Each row is a point. A path goes straight from each point to the next, and from the last back to the first. The post is the endless flat space through its rows: a point in 2 columns, a line in 3, a plane in 4, and so on, so that a path can go around it. Count how often the path circles the post. Going back the other way cancels.
(in the rows, 128 means zero)

Post:
[[142 131]]
Path (6 x 2):
[[197  90]
 [187 140]
 [159 110]
 [104  89]
 [ 99 132]
 [135 109]]
Times around: 0

Post (7 x 8):
[[129 136 128  93 154 111 112 133]
 [138 139 130 172 178  60 197 181]
 [138 139 103 199 196 119 185 132]
 [129 134 155 122 133 249 103 153]
 [139 135 101 102  97 163 115 148]
 [130 135 164 135 100 180 111 116]
 [131 148 126 143 123 139  77 155]]
Path (10 x 8):
[[118 115  79 125 130 135  94 140]
 [117 126 121 133 160 146 156 149]
 [129 108 163 123 139 153 156 154]
 [161 116 131 157 165 142 106 145]
 [111  92 161 124 131 135 122 131]
 [ 97 145 109 132 136 128 141 137]
 [121 174 125 150  94  89 157 134]
 [139 157 139 139 122 124 123 156]
 [173 134 153 115 172 181  93 180]
 [147 101 153 131 149 142 126 169]]
Times around: 1

Post:
[[135 120 164 131  97  82 120 169  75 148 130 131 102 119 117 132 149  96]
 [113 114 146  94 124 139  85 106 155 143 151 140 120 112 153  97 150 139]
 [123 114 146 180 147 164 109 135 115 120 127 132  99 131 140  99 124 143]
 [118 112  87 134 124 157  74 101 115 167 125 128 198 143 142 185 120 134]
 [135 124 102 104 159 169  69 136  95 100 125 154 177 130 106 155 131  23]
 [132 111 127 207 181  66 133 100 127 129 141 159 139 122 116 103 155  67]
 [125 123 130 112 124 167 130 114 114 133 126 151 185 131 143 109 132  80]
 [117 121 106 118 148 167 127 100 142 142 213 165 154   8 223  96 131 134]
 [126 127 108 112  95 152 126 135 140  20 118 125 112 119 128 132 161 146]
 [130 128 149 133 112 161 128 110 144  24 125 133 117 100  82 150 129 152]
 [116 118 113  92 138 148 148  96 127 115 180 117  95 156 118  94 157 139]
 [123 117 108  86 152 159 106 122 107 142 112 154 123 127 117  99 156 142]
 [132 114 139 173 137 115 107  87 128 152 103 106  78 108 131  88 101 115]
 [120 121 107 138 152 155  86 116 141 137 128 101 159 117 104  92 142 121]
 [117 131 149  92 144 130 155 140 141  98 154 132 115 125 151 109  49 136]
 [120 123 118 130 100 146 105 126 123  79 150 158 100 108 105  81 119 139]
 [109 121 117 105 100  97 186 115 249 162 149 138  93 138  81 133 161  82]]
Path (15 x 18):
[[145 115 173 118 137 169  93  97 127 133 141 173 133 134 127  83 118 124]
 [157 100 151 124 131 150 143 123 138 148 156 107 137 129 128 147 111 153]
 [117 107 106 145 100 161 125 139 120 119 138 137 107 157 126 123 113 115]
 [ 92 118 103 133 126 133  95 109 128 128 114 117 144  90 112 101 161 111]
 [105 157 151 156 146 117 100  77 161 125 128 142 135 116  98 135 117 103]
 [144 151 104 133  95 136 119 111 163  98 128 109 138  97 137 109 115 131]
 [147 118 150 103 122 126  97 110 130 141 138 118 147 111 132  81 140 122]
 [136 128  82 117 174 138  74 110 138 108 135 135 131 156 115 111 155  85]
 [115 139 138 109 132 121 137 133 122 141 126 131  99 102 179  93  98 125]
 [ 92 130 130 118 132 146 109 113 157 135 188  94 132  86 125 142 123 137]
 [110  96 110 129 153 167  87 136 150 110 120 151 163 103 104 145 108 115]
 [128  82 106 127 131 124 124 133 129 111 131 111 142 101  93 108 131 109]
 [103 111 109 125 104 163 139 109 144  97 117 139 118 120 148 109 116  94]
 [ 85 134 106 136 121 164 105  90 138 107 110 148 140  99 131 122 156 110]
 [131 139 127 131 113 164 118 135 135 118 112 157 120  99 115 103 118  95]]
Times around: 1

Post (17 x 18):
[[112 147 178  44  65 162 137 177  96 206 130 136 210  93 114  81 185 113]
 [100 167 107 105 197  89 108 125 130 219 119  93 186 130  96  94 123  89]
 [145 103 125 174 157 188 138 110 107 139 125  99 132 174 168 157 120  80]
 [124 133 184 145 111 137 176 145 136 108 130 159 119 161 132 197  96 118]
 [130 118  88 146 151 127 141  95 125 146 157 148  92 141 124 158 131 156]
 [121 121 134 150 143  80 114 135 159 112 140  87  79 167 153 161 148 133]
 [105  98 102 144 125 186 160 169 182 114 122 104 140 122 122 167 140 151]
 [130  72 128  81 136 148 146 127 242 130 148 169  74 144 146 171 153 118]
 [115 106 125 196 114 148 112  75 180  83  74 116 101 106 130 141 111 129]
 [153 110 103 143 136 116 166 141 154 100 130 149 156 107 144 136 159 138]
 [113 105 114 122 119 117 146 125 163  95 117 145 113 190  98 111 136 141]
 [133  98 120 156 108 118 157 145 171 101 124 111  77 157 162  95  69 128]
 [ 97 136  90  83 156 105 117 120 137 139  82 148  93 166 151 150 112 115]
 [113  97 126 141 168 164 100 154 162  93 163 158 123 112 125 141 134 129]
 [134 156 249  81 165 187 142 114 136 204 165 174 152 188 182 152 172 170]
 [142  98 131 178 144 140 138 168 163 145  59 132  73 128 113 130 118 104]
 [134 119 122 120 158 131 180 126 128  85 123 103  80 128 123 138 119 113]]
Path:
[[111 121 132  88 104 151 106 156 172 170 153 139 137 152 140 108 134 143]
 [132 145 107 163 174 137 124  95 146 126 135 128 101 140 138 103 133 109]
 [103 101 156 141  97 176 179 109 212 129  65 132 114 178 157 145 123 126]
 [111  67 145 155 115 123 153 113 159 140 170 103 106 125 144 147 163 145]
 [ 82 132 140  90 149 122 180 160 151 146 126 189 134 137 150 156 187 195]
 [100 119  83 177 143 149 131 150 137 136 127 112  78 101 144 168 134 104]
 [ 98 150 186 135 125 150 139 174 160 128 132  99 106 160 110 142  97 125]
 [133 110  94 129 133 104 144 153 163 112  98 120 121 143  68 107 108 131]
 [142  94 106 171 129 136 109 104 168 137  96 105 118 111 112  93 162 166]]
Times around: 0

Post:
[[140 175 140 132  99 103 120  73  85 144 190 131 129  85 122 103 135  57]
 [130 170 171 130 123 109 131  97 117  91 165 127 179  99 191 131 130  95]
 [144 162 134  59 145  90 120  87 127 121 144 131 193 113 135 117 163  69]
 [ 40 115 112 115 140 169 137 147 113 103 106 113 118 124 101  98 107 146]
 [152 135  97  87  97 114 120 129 114 104 187  98 155  81 139 109 124 113]
 [ 97 161  95 119 155 156 101 114 134  82 117  54  79 113 172 169 120 100]
 [ 91  45 126 138 151 183  88 117 110  89 141 133 115 130 133 131 120 148]
 [108 169 136 100 145  98 123 102 151 144 133 143 103  56 177 109 147 104]
 [118 115 157 109 143 210 131 146  88 166  82 135 100 116 117 147 112 194]
 [179 162 127  68 169 117 174 141 123 122 185 152 138 105 134 112 105  46]
 [134 148 114 110 120 123 120 115 133 136 148  97 151 128 191  65 142  71]
 [122 148  99 142 167 175 124  96 114 113 110 160 113 123 107  87  82 190]
 [ 96  86 126 147 151 138 162 122 199 142 109  40 126 164  73 142 105 196]
 [ 78  88  96  82 109 131 132  88  92  89 120  87  90 128 169 150  68 106]
 [100  73  75 152 176 173 168 146 105 131  73 115 132 117 128 147 127 182]
 [143 159  90 127  88 111 126 126 156 113 132 165 122 128 122 126 100  96]
 [136 107 142 127 130 128 142 143 104 106  84 104  62 133  93 112 140 167]]
Path (18 x 18):
[[158 121 140  74 129  63  99 116 190  96 144  55 136 142 131 165  85 115]
 [ 76  91 120  87 139 131 111 118  58  72 145 117 165 147 144  73 140  71]
 [124 141  54 106 190 123 181 114 124  85 125 132 116 121 121 138 112 139]
 [146 157 162 127 110 131 195 126 152 122 110 119 141 141 105 121 122 138]
 [136 138 185  92 111 115 131 111 182 119  88 110 126 144 108 179 104 122]
 [126  73  84 118 109 109 129 100 102  87 140 113 132 173  51 133  79 101]
 [163 130 132 155 134 148 127 136 151 110 156 113 163 178  78 171 102 151]
 [179 149 142  92 155 110 110 165 168 150 105 125 127 115 150 119 121 143]
 [147 154 155 118 118  96 154  26 130 116 103  72 182 127 105 128  68 171]
 [ 78 184 115 132 150 187 166  95 117  60 144 120 113 108 138 127  73 112]
 [ 94 208 139 104  82 133  78  61 144  96 126  55 123  78 152 132 187 130]
 [156 146  94 106 161 124 195 145 136  99 134 130 129 135  28  99  82 135]
 [ 69 163 125 129  85 127  68  93 159 120  86  59  89 108  97 124 104 166]
 [ 33  66 114 114 113 103  80 122  84  96 117 143  78  90 128 121 128 116]
 [139  96 104  85  86  81 138  89 131 116 112  69 146 119 161 132 111 102]
 [120 122  98 135  87 126 116  63  82 154 118 149  74 106 144  56 130  96]
 [160 182 154 101  68 142 117 113  91 137 134 114 117 103 161 142 171 120]
 [137 166  60 102 116  96  89  84  72 124 120 126  68  64 174  45 131 158]]
Times around: 0
